Each row of a before or after table is a point. One or more steps were done to the points. Then noise was added and the rows were shuffled. The steps act on columns, c1 being the first. What was done? A step turns or swaps two columns, mirrors them in a line or flattens them onto one, adds a multiple of one to another, or multiplies or shifts one. Angles are multiples of 10 degrees, from the lower column toward the higher: turns from -170 to 170, lines from 10 to 170 but not 90. Use the fewest steps. Two steps may share a column if one is a turn and the other turns, adds or multiplies; they go together, in the order done. Otherwise the lowest column goes first.
(in the rows, 128 means zero)

Before:
[[164 164]
 [152 123]
 [167 114]
 [127 135]
 [ 89 145]
 [174 133]
 [168 126]
 [171 125]
 [165 134]
 [118 177]
 [ 97 160]]
After, 11 rows:
[[111  89]
 [133 152]
 [124 174]
 [123 165]
 [121 126]
 [143 167]
 [131 171]
 [130 168]
 [ 92 164]
 [ 80 118]
 [ 96  98]]
Steps: turn c1 and c2 by 90 degrees

Before, 14 rows:
[[147  96 157 139]
 [138 156 123 179]
 [ 93 148 118 126]
 [141 137 218 127]
 [173 153 126 121]
 [119  93 156  97]
 [133 140  82 111]
 [145 119 145 158]
 [118 173 138 144]
 [177 157 101 127]
 [148 122  88 190]
 [135 150  94 167]
 [117  82 121 120]
 [135 156 131 171]]
After, 14 rows:
[[147  86 117 134]
 [139 141  95  81]
 [173 152 120 131]
 [135 151 126  78]
 [175 167 134 116]
 [132 161 165 120]
 [136 140  93  91]
 [117  93 161 132]
 [148 124 134  56]
 [140  97  58 173]
 [145 107 109 110]
 [ 93 151 127 124]
 [118 160  91 120]
 [119  93 137 168]]
Steps: turn c3 and c4 by 150 degrees; turn c2 and c3 by -30 degrees

Before, 10 rows:
[[117 140 149 121 103 132]
 [146 157 152  98 135 130]
 [113 131 149 163 111  96]
 [ 85 128 160 151  86 130]
 [161 118 147 116 119 129]
 [117 133 162 100 143 118]
 [154 113 183 102  55  94]
 [103 115 102 152 118 109]
 [124 117 129 180 116 115]
 [152 152 190  91  33  91]]
After, 10 rows:
[[130 156  99  98 137 132]
 [129 115 165 151 119 110]
 [149 152  64  91  33  89]
 [116 121  92 117 118 129]
 [183 127 132 151  84 130]
 [143 113  68 101  54  94]
 [150 139 119 121 106 131]
 [152 133 123 163 111  96]
 [160 134 109 100 142 118]
 [133 118 130 179 116 116]]
Steps: turn c1 and c3 by -140 degrees

Before:
[[123 154  69 143 163 174 116  86]
 [119 138 116 116 138  97 135 131]
 [148 125 149 105 100 144 132 161]
 [ 89 118 130  97  95 154 123 152]
 [108 121  78 167 185 169  97  98]
 [123 119 159 142 104 140 119 185]
 [104 113 164  89 104 131 119 146]
 [116 105 162 118  90 143 151 134]
 [110 136  89 172 165 156 109  75]
 [141 118 166 110  73 130  89 135]
 [132 104 133 126  77 137 148 142]
 [140 126  65 126 178 168 113 104]
 [131  93 101 134 183 155 117  92]
 [118  92  98 129 101 126 105 140]]
After:
[[170 121  94  88 207 148 140  98]
 [146 126  78 129 195 166 146 104]
 [123 125 146 152  78 154 121 162]
 [147 106 149 138  87 132 119 135]
 [161 153  80 114 193 160 145  87]
 [134  93 110 128  92 120 134 140]
 [132 105 126 129  66 138 129 142]
 [140 119 159 114  65 134 118 186]
 [148 112 162 166  91 115 116 146]
 [115 138 114 141 135  99 133 129]
 [119 120 174 147  68 138 112 136]
 [142  93 107 123 208 151 135  92]
 [175 118 131 159  78 122 127 151]
 [160 137 100  84 201 138 138  75]]
Steps: mirror c1 and c6 in the line at 70 degrees; flatten c3 and c7 onto the line at 160 degrees; multiply c4 by -1; add -0.7 times c8 to c5

Before (12 x 11):
[[111 132 133 108 197 141 112 122 109 176 135]
 [ 78 149 113 111 182 129 113 145 125 111 160]
 [ 76 113 114 125 155 128 107 135  76 136 118]
 [140 154 184 113 147 125 159 107 150 107 102]
 [165 122 153 114  95 127 165 157 151 113 150]
 [ 99 146  96  87 155 157  80 124 106 133 117]
 [155 182 148  96 137 130 185 158 105 133  87]
 [165 110 116 118 144 115 177 136 160  99 116]
 [141 154 139 143 114 128 194 120 182 139 113]
 [ 87  97 121 104 162 179 140 146 130 121 136]
 [152 157 166 102 124 107 154 197 147 157  46]
 [122 147 110 160 174 177  91 139 102  89 151]]
After:
[[141 153 184 111 134 112 161 109 102  59 149]
 [166 112 114 117 125 107 177 139  91  50 133]
 [ 75 114 114 124 139 107 107 137 178  86 147]
 [121 149 109 159 196 112  91 139 157  41 110]
 [110 131 133 107 173  74 110 122 146 126 124]
 [167 119 154 111 110 156 166 156 109  61 101]
 [155 180 150  96 133 123 184 160 145  84 172]
 [153 156 167 103 106 122 155 196  93 107 206]
 [139 154 139 144 121 139 194 122  73  90 134]
 [ 88  97 120 105 190 123 139 145 130  73 118]
 [ 78 149 112 111 156  83 115 145 137  61  96]
 [ 97 148  96  85 167 118  81 124 147  83 144]]
Steps: turn c5 and c6 by -60 degrees; turn c9 and c11 by -170 degrees; shift c10 by -50

Before (11 x 12):
[[132 164  97 125 140 113 152 132 137 116  89 112]
 [173 122 193 138 119 140 100 160 138 129  93 114]
 [109 159 212 134 104 111 199 137 122 124 114 118]
 [164 135 205  78 139 135 127 149 149  92 150 150]
 [164 120 101 140 102  98  99 147 150  76 111 139]
 [174 116  94 155 126 109 117 164 154 104 150 110]
 [ 52 154 107 132 126 126 116 163 146 134 113 128]
 [162 117 105 112 102  87 103 157 152 120 128 111]
 [173 150  81 145 101 119 128 139 152 137 101 147]
 [147 136  87 110 111 141 104 130  67 128  94 164]
 [ 93 194 100 146 133 105 104 133 142 131 130 112]]
After, 11 rows:
[[ 97 117 103 113 105  64 100  90 154 116 112 115]
 [ 82 112  95 153 131 109 115  93 157  87 140 112]
 [ 92 137  85 113  92 116 106 185 133 132  87 166]
 [123 167  92 125 156 130 147 121 133 106  79 112]
 [132 161 212 136  92  90 195 130 107 119 103 113]
 [145 154 105 134 125 120 116 101  48 138 107 127]
 [101 137 209  81 144 149 130 101 155  69 145 152]
 [ 86 127 194 132 105 131 104 103 155 127  81 115]
 [144 192  97 145 147 118 102 109 100 132 118 110]
 [ 95 120 102 143  98  83  99 106 156  44 103 138]
 [103 149  88 147  85  90 127 102 169 144  92 145]]
Steps: turn c8 and c9 by 110 degrees; turn c1 and c9 by 120 degrees; multiply c5 by 2; turn c5 and c6 by 30 degrees; multiply c10 by 1.6; shift c11 by -10

Before, 10 rows:
[[150  95 115 148 126 140 128 176 138 143 124 131 229  67]
 [134 143 153 170 108 109 156  82  80 136 139 108  95 104]
 [151  95 125 150 140 153 141 112 185 142  95 118 207  63]
 [113  94 141 171 218 119  91 102 135 122  91 134 136 129]
 [120 145 125 125 115 134 115 100  98 145  98 127 103 162]
 [134 181 148 130 110  88 139 109 117 134 131 139  87 104]
 [150 159 163 147 129 110 134  89  94  84 125 144 113 149]
 [180 156 133 168 152  88 162  97  98 143 133 120 103 147]
 [118  60 145 108 202 102 137 103 133 140 118  79 140 154]
 [148 146 153 138 125 142 111  69 114 147 155 171 100 107]]
After:
[[ 77  93 141 160 185 126 101 101 133 123  93 125 135 129]
 [143 176 148 129 120  85 150 111 114 137 130 134  89  98]
 [141 100 115 144 117 140 138 174 136 145 126 129 229  66]
 [137 153 136 168 115  84 177 100  96 145 131 131 105 147]
 [ 90  63 141 104 177 100 145 105 143 140 114 124 141 151]
 [133  97 124 148 122 158 150 110 186 142  96 116 205  66]
 [139 161 164 150 113 113 147  89  92  83 122 131 113 145]
 [132 144 150 134 114 146 122  69 107 141 159 133  98 102]
 [138 138 153 173 111 111 163  85  83 134 144 137  99  97]
 [125 144 119 128 128 132 123 102  96 146  97 132  99 163]]
Steps: flatten c1 and c5 onto the line at 130 degrees; shift c7 by 10; flatten c9 and c12 onto the line at 170 degrees
